Every row gives one point. To make a cloud, some directions were put in groups of two or more. Within a group, all points are equally far from the middle, so they leave a hole (a ring in 2 directions, a hollow ball in 3). The other directions are filled evenly. Then the cloud was stretched, turned, moved and blurred a little. How many holes are there, and how many directions does each take, smallest first?

Cloud (19 x 3):
[[ 31   4  18]
 [ -8 -32 -11]
 [  4 -45 -22]
 [ 18  43  64]
 [ 24   7 -46]
 [-30  61  28]
 [ 85   3  -6]
 [ 65 -42  26]
 [ 65  73  61]
 [-26  66   4]
 [-11 106  -1]
 [ 53  33 -33]
 [-13  26   9]
 [ 38 -51  69]
 [  0  99  11]
 [-10 -41 -66]
 [-21 -55  19]
 [  1  55 -47]
 [-19 -46  18]]
Holes: 0

Cloud:
[[  74   23    4   41  -54   41]
 [   7    8   53   34   47  -45]
 [  20   39   17  -53   20   87]
 [  47   88   14  -28   50   67]
 [   4   70   24  -79   38   68]
 [  -7   12   54   32   -5  -36]
 [   8   14  -16  -92   19   38]
 [  45   32  -51  -39   13   -3]
 [  11   68   21    5   59   53]
 [ -69  -22   -4  -51   26  -14]
 [   7  -28  -16  -54  -88   11]
 [  19   32  -34    0   15    3]
 [ -12   24   -2   -1   32  116]
 [  12  -14  -14   13   53   61]
 [ -15  -64   -4   44  -59    0]
 [  -5   -3   28  -59  -42   57]
 [ -44  -28    0   57   39   -4]
 [  38   20  -18  -16   45   17]
 [  62  -23   28  -25  -24   18]
 [  17  -14   68    5   35   68]
 [ -58    0   38    2   75   48]
 [  67   58   53    3   16   96]
 [  55  -40  -26   24  -73   -7]
 [   6   -2   49   57   47  -42]
 [ -64  -46    7 -118   15   34]
 [  33   44   38    1   20  111]
 [  64   64    0  -77  -18   82]
 [   9  -30   32   49   43  -60]
 [  23   22    0   32  -70   21]
 [ -68   -7    4   -8   24   -2]
 [  16   30  -15   32  -81   46]
 [   1  -35   -1  -35  -16   64]
 [  96   49   14    3  -59   33]
 [ -41  -36   12  -60   14   69]
 [ -27  -12  -22  -59   23  -15]
 [   6   33  -17   52   36   29]
 [ -43  -62   38    2   79   37]
 [ -44  -30  -42   11   36   44]
 [ -33  -44   43  -29   -7   60]
 [  10   -1   43    3   22   87]
 [  23   13   70   88   11  -24]
 [  16   48  -23   38   23   23]
 [   3   34  -23  -42 -102   61]
 [  33   26   19  -44   58   19]
 [ -14  -61  -29  -93  -67   26]
 [  45   50   99   71   -5   13]
 [  37   38   -7   -7  -75  -12]
 [  46   13   55  -37   51   47]
 [ -43  -10   -6   43   53   35]]
Holes: 1 (2)
